Every row gives one point. The points of each table are mixes of a few directions, plus a little noise. Count the directions of each table, and those that both share. Where both have some left over, give the other angles between the two spaces (their principal angles), to ten degrees, smallest first.

First:
[[68,-17],
[15,-4],
[14,-3],
[-62,15],
[-63,15],
[26,-7]]
Second:
[[12,8],
[60,44],
[-33,-24],
[-39,-28]]
Directions: first 1, second 1, shared 0; angles 50

First:
[[78,-78,21],
[-26,26,-7],
[6,-6,2],
[-36,36,-10],
[-23,23,-6]]
Second:
[[2,-49,-35],
[-25,6,29],
[11,18,2],
[40,-28,-60],
[-18,71,67],
[-8,-16,-3]]
Directions: first 1, second 2, shared 0; angles 60

First:
[[-33,14,-51,3],
[38,3,30,-18],
[-21,70,-16,-75],
[-38,-12,-6,23],
[11,-28,65,15],
[-9,4,-12,-1],
[51,-51,-9,53]]
Second:
[[0,-10,-9,14],
[-17,-11,-13,20],
[64,-22,-3,14],
[-15,-25,-22,36],
[-34,69,46,-86]]
Directions: first 3, second 2, shared 2

First:
[[16,72,-20,1,28,-23],
[21,88,-25,2,35,-27],
[-20,-91,25,-2,-35,30],
[15,67,-19,2,26,-21],
[-2,-8,2,0,-3,2],
[-22,-99,28,-2,-39,32],
[-7,-28,9,0,-10,9]]
Second:
[[24,-57,-51,19,-61,-11],
[-54,43,57,-9,17,31],
[-11,18,16,-12,-3,-18],
[25,-65,-8,-6,-6,-12],
[29,-18,-29,-3,-16,-38],
[-12,78,15,13,67,48]]
Directions: first 1, second 4, shared 1

First:
[[-84,22,51,44,-87,-14,46,15],
[-4,1,3,1,-4,-1,3,1],
[46,-12,-27,-24,48,7,-25,-8],
[4,-1,-2,-2,4,1,-2,0],
[-58,16,35,30,-60,-9,31,10],
[-46,12,28,24,-48,-7,25,8],
[45,-12,-27,-23,46,7,-24,-8],
[-8,2,5,4,-8,-1,4,2],
[105,-28,-63,-55,108,17,-57,-18]]
Second:
[[-95,-30,-95,-26,-23,8,-15,-21],
[55,8,36,8,-30,34,38,17],
[37,8,-5,23,59,-13,33,11],
[-55,-20,-16,24,-15,27,-61,11],
[18,-23,55,18,-34,-42,-56,9],
[21,37,46,-41,-16,-2,14,-20],
[-32,-18,-60,-13,11,-21,15,-13],
[53,39,39,8,47,8,32,7]]
Directions: first 1, second 5, shared 0; angles 60

First:
[[11,1,24,-11,-19,68,26,-31,43],
[24,-22,-43,2,12,-56,-6,22,-25],
[36,-33,-26,1,14,-33,5,-7,-7],
[-28,-4,34,37,33,-11,-26,1,-24],
[-27,15,19,29,-16,99,18,32,20],
[5,-29,-7,34,41,-53,-22,11,-37],
[8,-10,-37,-1,10,-62,-12,25,-29],
[-30,78,35,-89,-75,46,16,-53,60]]
Second:
[[-105,-44,-35,-51,22,-3,-4,-15,73],
[18,22,23,-29,-15,-14,19,-37,24],
[-5,30,17,-12,-44,-13,-5,-6,4],
[41,-9,-33,-11,20,-43,-31,-3,-56],
[26,-40,72,89,72,39,-9,-29,-28],
[-10,27,-15,15,-47,25,11,56,-2],
[33,15,-29,-1,-9,7,18,33,-16]]
Directions: first 4, second 5, shared 2; angles 30, 40

First:
[[-53,6,-16,71,17,51,-4,-15,-7],
[4,-15,-1,-34,-17,7,-9,-12,0],
[40,14,14,-19,6,-52,14,26,5],
[24,49,14,66,47,-62,33,51,3],
[16,1,5,-15,-2,-18,3,7,2],
[4,-44,-5,-88,-47,29,-26,-36,0],
[-52,-9,-17,41,1,61,-13,-27,-7],
[17,-2,5,-23,-6,-17,1,5,2]]
Second:
[[26,-7,12,-36,-11,10,11,-22,-22],
[2,-9,-9,-2,-1,2,4,3,14],
[-30,1,89,34,-20,-10,27,-15,-121],
[-38,-48,-12,-43,-31,-66,-58,4,4],
[-24,-22,-2,29,-5,-5,15,23,14],
[3,19,-27,23,21,11,-1,13,39],
[54,24,-63,-8,58,-1,-8,-36,24],
[9,45,10,4,1,36,-4,11,19],
[-3,-1,4,1,-13,21,11,20,26]]
Directions: first 2, second 5, shared 1; angles 80

First:
[[-23,-65,7,-38,-66,-7,5,28,-20,-27,-16],
[-47,-26,-48,64,17,-13,6,-39,73,-61,-24],
[7,10,9,14,75,-29,16,-12,59,-29,14],
[-18,14,-44,-30,-31,25,12,-9,-12,-33,-13],
[39,27,29,32,4,51,-28,32,-44,55,-29],
[13,-5,-10,-6,52,-8,14,7,21,-51,-11],
[61,13,21,-24,51,-43,-18,2,-61,49,48],
[-14,2,1,23,-23,-28,-17,-34,-5,51,36],
[-4,15,66,-31,8,37,34,48,61,-18,-21],
[-14,13,-30,-5,-86,16,-26,-22,-72,61,13]]
Second:
[[-26,1,-12,0,-1,-47,61,-25,4,24,6],
[-22,23,29,-30,-17,12,11,26,16,23,-3],
[0,4,-12,-7,31,-9,-27,20,-16,1,-8],
[-2,-21,5,-33,31,22,5,86,-20,-39,-73],
[-49,-39,26,48,-70,-57,27,-48,26,68,34],
[46,18,-8,-2,34,75,-67,-4,46,-99,8],
[67,7,-31,34,-28,7,19,-80,-63,18,40],
[-14,8,3,-11,19,-4,-28,24,7,4,-4]]
Directions: first 6, second 6, shared 4; angles 70, 70

First:
[[-10,-6,-6,6,16,6,28,-8,-21,-25,-21,22],
[-6,35,-28,28,-12,-9,-31,25,61,88,4,43],
[27,-20,39,-38,-22,-4,-31,-5,-11,-26,41,-85],
[-9,-10,-3,3,17,7,31,-11,-28,-36,-21,16],
[-14,-9,-8,8,23,9,41,-13,-32,-39,-30,29],
[12,-21,26,-25,-4,2,1,-12,-28,-44,14,-49],
[-12,-14,-3,3,22,9,42,-15,-38,-49,-29,21],
[11,-14,19,-19,-6,0,-5,-6,-16,-26,14,-39],
[-10,-18,2,-2,22,10,42,-18,-44,-58,-26,12],
[2,44,-26,26,-26,-15,-58,35,87,121,23,29],
[9,32,-11,11,-29,-14,-59,29,71,95,32,0]]
Second:
[[-2,-7,3,-2,5,3,11,-6,-14,-19,-6,-2],
[-24,7,-27,25,26,7,41,-6,-12,-6,-40,66],
[5,-23,20,-19,9,6,20,-16,-43,-61,-4,-28],
[-11,-7,-6,6,20,7,35,-11,-28,-34,-25,25],
[-21,9,-26,25,20,5,30,-2,-4,4,-33,60],
[26,32,5,-5,-50,-20,-91,35,86,110,61,-42],
[19,-24,34,-33,-9,1,-7,-11,-29,-47,23,-66],
[-7,-10,-1,1,13,6,26,-10,-25,-33,-18,9],
[16,26,-1,0,-33,-15,-64,26,66,85,41,-22]]
Directions: first 2, second 2, shared 2

First:
[[-27,-7,-18,25,82,55,8,-13,-9,-25,12,-24,4,12],
[-27,54,35,25,-41,-57,57,-15,35,11,2,49,-2,24],
[47,-32,9,-55,39,51,-31,-39,-66,34,-28,-49,-53,-29],
[-34,-40,-41,24,-12,35,-29,6,31,-8,18,-1,33,15],
[25,13,0,7,64,-13,-15,49,-23,-61,-7,-14,37,-21],
[43,15,19,-9,22,-43,-25,46,-22,-42,-23,1,35,-30],
[-9,-26,-31,-24,-20,48,-26,-10,-17,50,24,-29,-76,17],
[-10,-17,-22,4,-60,-14,-16,24,30,4,14,15,18,5],
[12,37,42,-5,-19,-24,121,-60,13,23,4,21,-18,-5],
[-22,-1,8,10,-53,-36,-46,6,26,11,-19,33,23,13]]
Second:
[[-50,-3,33,32,19,2,-46,-61,18,9,-55,34,46,19],
[33,3,-22,-21,-12,-2,29,41,-11,-7,36,-22,-30,-12],
[79,6,-51,-48,-27,-2,71,95,-27,-17,85,-52,-69,-30],
[2,0,-2,-1,-1,0,1,1,0,0,1,-2,-1,0],
[33,1,-21,-20,-11,-2,29,39,-10,-8,34,-21,-28,-13],
[-86,-7,55,54,30,4,-78,-104,30,17,-91,57,76,32],
[28,2,-19,-18,-9,-1,25,35,-9,-5,31,-19,-25,-11],
[-49,-3,33,30,18,2,-45,-60,16,10,-53,33,44,18],
[15,2,-8,-9,-5,0,13,17,-6,-3,16,-9,-13,-6],
[-2,0,1,1,1,0,-1,-1,1,1,-2,0,3,-1]]
Directions: first 6, second 1, shared 1

First:
[[26,11,7,9,18,-30,1,-15,9,-35,20,-2,11,-39,-30,-16,8,1],
[44,12,35,17,-4,-14,-9,0,-12,-1,19,16,23,-39,10,-5,-13,3],
[-25,44,33,56,-79,66,-27,60,-8,88,-7,19,-24,53,76,42,20,8],
[11,21,5,18,4,-17,-2,-3,12,-23,17,-2,0,-23,-22,-8,19,2],
[44,10,23,11,14,-31,-4,-13,-2,-27,23,8,23,-50,-16,-15,-5,2],
[-2,-35,1,-31,1,14,4,-2,-24,25,-20,8,9,19,30,6,-36,-2],
[-83,7,-88,-16,38,-16,26,-20,61,-66,-10,-52,-52,35,-93,-14,69,-7],
[-23,-18,4,-10,-29,42,-5,21,-21,56,-25,10,-7,47,53,23,-21,0],
[1,-49,-12,-48,23,-2,12,-18,-20,1,-20,1,14,9,9,-5,-41,-5],
[4,-4,-6,-7,14,-14,5,-11,4,-20,4,-4,3,-12,-17,-9,0,-1]]
Second:
[[7,0,0,11,11,14,-1,10,-14,4,3,11,34,-8,2,18,-14,-3],
[-4,0,5,-8,-8,-9,4,-4,7,-3,-3,-6,-22,3,-2,-14,7,-2],
[9,-3,-102,51,59,-6,-83,-30,32,14,14,-23,44,32,6,50,4,66],
[21,1,26,21,17,45,21,36,-55,9,7,42,95,-37,5,46,-44,-26],
[-5,0,-24,2,4,-15,-19,-15,22,-1,1,-17,-22,16,-1,-6,15,18],
[-2,-2,-66,24,29,-17,-54,-28,34,5,6,-26,-3,29,3,15,15,45],
[-9,1,19,-23,-24,-16,16,-5,12,-7,-8,-10,-49,5,-4,-32,16,-9],
[-4,0,-4,-5,-3,-8,-3,-7,11,-2,-1,-9,-19,7,-1,-10,9,5],
[-1,4,121,-49,-58,25,99,47,-56,-11,-14,43,-10,-49,-6,-36,-21,-82],
[-1,-1,-37,13,17,-10,-31,-17,19,3,4,-15,-1,17,1,9,9,26],
[-9,2,62,-38,-41,-4,50,13,-11,-11,-11,8,-45,-14,-5,-41,6,-38]]
Directions: first 3, second 2, shared 0; angles 50, 90

First:
[[-13,-17,13,-21,-17,7,16,-23,-7,18,-1,34,-3,0,13,-36,-5,-22,5,14],
[30,1,-26,0,13,-7,13,14,2,-36,17,-38,52,15,-50,36,55,6,-2,-22],
[32,-1,-17,13,-5,-2,-18,5,-5,-31,7,-21,16,-2,-25,45,44,13,11,-28],
[-30,-19,22,6,-2,15,-10,-14,-7,12,-3,32,2,-13,-1,-22,-38,-17,1,-2],
[8,4,-13,22,25,-1,-11,22,4,-29,9,-33,37,2,-44,38,10,12,-8,-26],
[38,34,-15,-17,-28,-23,0,2,5,18,-14,-12,-78,7,72,4,31,27,12,28],
[-2,0,9,43,0,10,-60,6,-5,-14,-10,0,-23,-28,1,40,-25,19,11,-31],
[-34,22,-1,-25,41,-13,59,23,23,28,4,-19,18,29,2,-50,-41,-8,-38,43],
[-30,-24,28,-22,-27,14,10,-35,-11,35,-8,59,-22,-9,32,-56,-31,-30,9,22]]
Second:
[[-15,-11,8,-24,-6,3,28,-15,-2,17,3,22,9,8,5,-38,-6,-21,-3,18],
[47,37,-27,76,20,-10,-90,48,6,-55,-8,-72,-27,-24,-15,121,18,68,9,-58],
[11,8,-6,18,5,-2,-21,11,1,-13,-2,-17,-6,-6,-3,28,4,16,2,-14],
[20,15,-11,32,9,-4,-38,20,2,-23,-3,-30,-12,-10,-7,51,8,29,4,-25],
[-27,-21,15,-44,-12,6,52,-28,-3,32,5,42,16,14,9,-70,-10,-39,-5,34],
[6,4,-3,9,3,-1,-11,6,1,-7,-1,-9,-3,-3,-2,15,2,8,1,-7],
[-15,-12,8,-24,-6,3,29,-15,-2,17,3,23,9,8,5,-39,-6,-22,-3,19],
[-28,-22,16,-46,-12,6,55,-29,-3,33,5,44,17,15,9,-73,-11,-41,-5,36],
[-10,-8,6,-17,-4,2,20,-11,-1,12,2,16,6,5,3,-27,-4,-15,-2,13],
[-12,-10,7,-20,-5,3,24,-13,-1,14,2,19,7,6,4,-32,-5,-18,-2,15],
[25,19,-14,40,11,-5,-48,25,3,-29,-4,-38,-15,-13,-8,64,9,36,5,-31]]
Directions: first 4, second 1, shared 1

First:
[[28,6,43,22,-22,-53,-2,-3,71,-40,-22,23,21,34,30,15,-25,73,-44,33,20,46,5,-20],
[-84,-4,-7,-10,-16,-53,38,-59,8,19,-79,-13,-60,-49,30,29,14,14,87,-7,2,-3,-9,-54],
[-23,-24,10,32,-22,-34,13,7,18,-19,-8,22,11,-38,10,-2,11,35,-27,17,12,-7,18,24],
[58,39,-6,-21,15,51,-2,58,-13,-2,32,3,41,87,-14,-50,-49,-29,-70,-8,-5,48,39,25],
[-31,-8,-3,-5,17,40,-21,3,-34,0,-15,-35,-12,-29,-10,12,38,8,31,-32,-4,-62,-33,1],
[29,-1,-6,-20,26,33,-39,-30,-16,21,30,-24,-17,1,-20,34,22,-34,53,-12,-13,-31,-55,-24],
[3,1,-55,-18,28,89,3,54,-93,37,64,-11,16,-9,-48,-59,7,-100,-18,-33,-23,-34,31,69],
[21,-8,24,21,-26,-70,9,-31,61,-14,-3,34,1,3,22,22,-18,32,-12,42,13,44,4,-19]]
Second:
[[-14,3,5,40,55,-20,-35,6,-40,29,-29,-16,-32,23,12,6,-12,-11,44,-11,-7,1,-32,-11],
[-50,-24,-22,47,50,-20,-22,-25,-20,15,-48,12,-25,-5,4,2,56,-10,41,-21,3,3,29,11],
[10,-3,-7,-31,-60,24,47,-23,60,-62,19,31,50,-36,10,-27,31,33,-77,22,22,10,68,29],
[-14,0,-27,-45,-17,1,19,-22,2,38,0,-2,-26,4,-33,25,11,-45,54,-20,-14,8,3,-34],
[-50,-62,-20,26,-32,-41,10,-3,34,5,-8,47,5,-42,-47,31,77,10,5,-13,6,-10,52,26],
[3,-8,24,101,121,-27,-107,9,-29,10,-61,-10,-22,81,16,22,27,29,36,-24,3,12,-34,-4],
[18,-13,19,3,-13,-16,-18,41,-1,20,26,-4,1,12,-34,33,-20,4,6,-4,-11,-18,-41,-8],
[-5,24,-26,-41,-3,60,31,-19,-32,-8,14,-22,2,-32,18,-43,-1,-35,-6,-3,-3,-18,14,12],
[58,57,18,-38,10,78,0,21,-40,-27,41,-51,23,9,41,-51,-69,-5,-46,16,-4,-22,-47,7],
[89,28,35,-63,-44,10,-12,13,70,-11,42,-4,29,79,-32,47,-43,23,-26,9,-4,32,-37,-55],
[-45,-2,0,2,-68,-50,88,3,-3,-8,4,17,-4,-95,45,-45,-56,6,-31,49,7,1,25,26]]
Directions: first 5, second 6, shared 3; angles 60, 70

First:
[[25,-15,-6,-9,-19,4,6,25,-3,-18,10,28,-10,-24,17,2,43,3,32,8,-14,5,-18,-7,11,4,-12,-12,-11,-5,22,-1],
[-42,33,-18,45,4,-17,-10,-53,-13,3,-42,-83,24,7,-62,6,-65,-26,-11,24,19,-18,67,-25,11,25,-11,60,-4,19,-62,4],
[9,35,44,109,-36,4,-7,-5,-121,-20,21,-60,-81,70,-16,13,42,-38,49,-29,63,67,-38,-75,-10,43,-18,46,25,58,-62,32],
[39,-23,-12,-32,-15,20,9,49,42,-13,0,31,-1,-66,24,-5,61,19,42,20,-29,-5,-11,1,43,7,-8,-25,-28,-1,29,-14],
[16,-11,37,-50,31,43,-4,9,84,33,-21,-21,-12,-33,13,-12,-13,42,-45,-48,4,-10,-4,13,25,-8,48,-18,15,21,-13,-48],
[-56,-2,-48,0,16,-73,-12,-96,-11,-12,-13,-1,84,26,-33,8,-118,-31,-30,47,-10,-52,36,25,-54,-8,-3,48,11,-44,6,14],
[-8,-10,-27,-24,12,-10,0,-5,32,-1,-9,14,40,-27,-3,-4,-18,2,-3,34,-23,-25,18,23,7,-7,-2,-3,-16,-22,20,1],
[-9,12,23,56,23,0,-11,-7,-43,-1,13,-27,-13,41,1,-6,4,-27,25,22,38,28,-50,-10,-13,18,18,20,15,17,-20,37],
[-4,7,-15,-15,-1,13,20,69,-11,13,28,66,-6,16,20,-5,59,7,-3,8,-29,17,4,38,-2,-40,-28,-69,-30,-29,49,31],
[29,-24,23,-77,-17,16,9,16,44,14,12,55,-28,-8,35,4,5,48,-54,-85,-24,-6,-2,18,-16,-37,14,-47,20,-12,32,-53]]
Second:
[[17,-24,-40,-30,-16,-5,9,30,30,-21,0,45,34,-61,12,-1,38,2,42,51,-41,-21,6,14,29,1,-23,-19,-38,-26,43,1],
[-27,35,61,45,23,8,-14,-45,-44,32,-1,-68,-49,92,-19,2,-57,-4,-62,-78,62,33,-10,-21,-44,-2,36,28,56,38,-64,-3],
[20,-24,-43,-32,-16,-5,11,30,30,-22,1,45,33,-64,13,-3,38,2,42,52,-43,-22,7,13,29,0,-24,-20,-39,-25,44,1],
[3,-4,-5,-4,-2,-1,0,4,3,-2,0,6,4,-8,2,-2,5,2,4,7,-5,-3,1,2,5,1,-3,-2,-4,-4,5,1],
[33,-41,-79,-59,-31,-11,18,58,56,-38,2,83,62,-114,23,-4,70,5,77,97,-77,-40,14,26,54,1,-43,-34,-70,-48,82,3],
[-23,30,55,42,19,8,-12,-41,-40,27,-1,-60,-43,81,-17,4,-49,-4,-55,-67,55,29,-7,-18,-40,0,30,24,49,33,-57,-2],
[-11,12,21,15,9,4,-5,-13,-14,10,-1,-21,-18,31,-7,0,-19,-2,-21,-26,21,10,-3,-7,-14,0,13,10,19,12,-23,-2],
[-13,16,27,21,11,4,-5,-21,-22,14,0,-29,-23,42,-8,1,-26,-2,-30,-37,29,13,-4,-10,-21,-1,16,13,25,18,-30,-1]]
Directions: first 6, second 1, shared 1

First:
[[-22,-23,-12,2,-27,5,29,-42,-29,16,13,17,-54,-12,62,-97,33,38,-11,-2,14,-29,-13,43,71,6,12,44,-19,19,65,14],
[24,20,12,-3,25,-9,-26,43,29,-17,-12,-15,58,15,-65,96,-34,-38,10,-1,-12,34,12,-42,-72,-5,-9,-44,19,-19,-63,-12],
[5,16,8,3,16,10,-23,15,14,-1,-9,-15,13,-1,-21,42,-10,-19,10,6,-13,-4,9,-25,-30,-4,-13,-18,10,-8,-36,-12],
[8,-50,-22,-19,-37,-60,70,-11,-28,-20,28,52,22,26,11,-65,-2,38,-37,-32,45,69,-25,62,40,15,50,24,-22,11,84,38],
[2,38,17,11,31,36,-52,20,26,8,-21,-38,2,-12,-26,70,-8,-35,27,21,-33,-35,19,-52,-47,-11,-35,-28,20,-12,-73,-28],
[-13,-51,-24,-10,-46,-35,69,-42,-43,0,29,47,-30,7,58,-121,26,56,-34,-22,40,22,-27,75,84,15,42,51,-30,22,108,36],
[-8,27,11,11,18,36,-37,1,12,14,-15,-28,-21,-17,2,25,6,-17,21,19,-25,-45,13,-30,-13,-8,-28,-8,11,-4,-41,-21],
[4,22,11,5,19,16,-30,16,18,1,-12,-20,10,-4,-22,49,-9,-23,15,10,-18,-12,11,-32,-34,-6,-19,-20,13,-9,-45,-16]]
Second:
[[63,-5,-19,-42,-14,58,7,-44,22,55,-13,8,26,-5,9,-3,0,-20,7,3,-34,-69,-70,20,49,36,16,-27,-3,-25,-25,-10],
[63,49,-10,-15,-10,31,3,0,20,32,-30,7,48,-33,12,-4,-3,12,7,24,-37,-48,-45,23,46,24,-6,-5,-4,23,17,-12],
[-44,98,33,72,27,-53,-36,91,-7,-58,-30,-22,3,-46,-3,18,1,48,7,42,3,45,86,-27,-50,-43,-64,44,7,83,48,-7],
[-12,-68,4,-10,-5,10,33,-41,-14,10,32,9,-33,19,23,-34,16,1,-10,-19,21,-17,-18,15,28,16,26,-6,-7,-23,-8,19],
[63,-33,-46,-66,-34,22,12,-45,16,41,1,24,47,37,-29,14,-27,-45,-7,-32,-13,2,-71,26,22,29,49,-35,-4,-58,-20,-5],
[-49,67,31,56,34,-11,-53,57,3,-32,-23,-38,-25,-32,-5,33,5,14,19,35,-8,4,74,-49,-54,-39,-59,21,14,39,-10,-17],
[-9,-55,33,16,5,21,63,-37,-22,14,29,15,-47,-27,81,-85,53,56,-6,15,17,-70,-25,37,81,28,4,18,-16,31,30,32],
[-53,-69,-2,-5,5,-19,-5,-19,-17,-20,35,-8,-47,52,-27,16,-7,-35,-8,-39,35,48,30,-26,-48,-18,24,-12,5,-55,-40,8],
[14,-8,-27,-28,-15,-11,-10,-4,8,2,-1,6,25,33,-41,28,-27,-35,-5,-24,1,39,-11,-2,-26,-3,22,-16,2,-34,-14,-6],
[-34,24,5,26,7,-48,-15,42,-9,-41,-2,-6,2,5,-22,16,-13,8,-5,-1,19,64,49,-16,-46,-28,-13,18,3,18,20,1]]
Directions: first 2, second 4, shared 1; angles 30

First:
[[-24,-8,-25,17,25,39,-68,-40,-36,-1,-16,2,0,3,48,-14,-13,81,-14,-13,-27,-44,22,15,-41,14,5,36,-10,-12,-9,-34],
[13,17,28,-11,-22,-28,51,21,22,26,-8,-17,15,-6,-35,15,18,-68,31,4,38,27,-23,-17,37,-33,-1,-11,19,21,-33,10],
[-15,-36,-47,8,15,26,-41,-2,-9,-65,44,22,-42,17,6,-23,-11,55,-31,6,-45,-20,8,22,-52,52,-1,-8,-26,-29,77,4],
[-4,16,15,2,-4,-1,4,-10,-5,35,-28,-19,21,-6,3,7,9,-12,23,-8,23,-5,-6,-8,13,-30,4,19,15,16,-51,-17],
[26,0,16,-17,-22,-37,63,43,36,-17,30,9,-11,0,-46,10,7,-70,0,16,13,44,-17,-10,32,4,-7,-45,0,3,37,42],
[27,39,54,-7,3,-22,21,-10,0,68,-52,5,50,-27,35,26,-14,-16,-12,-7,13,20,27,-15,55,-28,-4,4,9,13,-54,7],
[1,15,11,10,31,21,-52,-42,-33,35,-43,17,30,-16,76,4,-30,75,-39,-14,-30,-25,49,7,-1,8,0,28,-12,-10,-24,-18],
[-23,-43,-52,-1,-26,2,23,39,25,-80,73,-19,-63,34,-87,-23,36,-46,42,15,14,3,-61,7,-44,15,4,-23,3,-2,59,7]]
Second:
[[-19,20,15,4,-18,1,14,-12,-5,52,-40,-50,25,-1,-22,6,31,-39,68,-14,58,-12,-35,-15,11,-63,10,38,38,35,-98,-40],
[24,1,8,-1,29,3,-29,-10,-10,-6,0,50,6,-14,62,3,-42,60,-79,1,-56,6,59,10,6,48,-10,-16,-33,-29,54,26],
[-30,-33,-40,-4,-45,-7,51,47,35,-56,59,-50,-52,33,-121,-19,62,-95,91,14,55,8,-94,-5,-29,-27,8,-13,29,23,7,-7],
[2,-6,-8,-3,0,-1,3,7,3,-18,13,7,-9,3,-5,-2,-3,3,-9,5,-9,4,2,4,-6,14,-2,-11,-6,-8,23,8],
[-4,25,23,4,0,3,-6,-21,-14,52,-44,-21,34,-9,20,11,5,-1,21,-12,25,-11,1,-11,18,-39,4,30,19,20,-72,-26],
[-2,-20,-20,-4,-9,-4,13,20,12,-36,36,1,-27,11,-32,-9,8,-20,4,9,-3,8,-19,4,-13,16,0,-18,-4,-5,37,11],
[11,-3,-2,-1,10,1,-11,0,-2,-13,8,23,-3,-4,22,-1,-18,24,-36,5,-26,3,25,7,-1,27,-4,-12,-15,-16,35,18],
[30,13,22,1,43,6,-44,-27,-21,16,-27,60,26,-26,99,10,-60,89,-99,-5,-69,1,86,11,18,50,-11,-8,-37,-34,39,23],
[-9,2,1,2,-12,-1,10,2,3,11,-7,-21,3,4,-21,1,17,-23,33,-2,26,-3,-22,-5,2,-25,4,11,15,14,-32,-14]]
Directions: first 3, second 2, shared 2
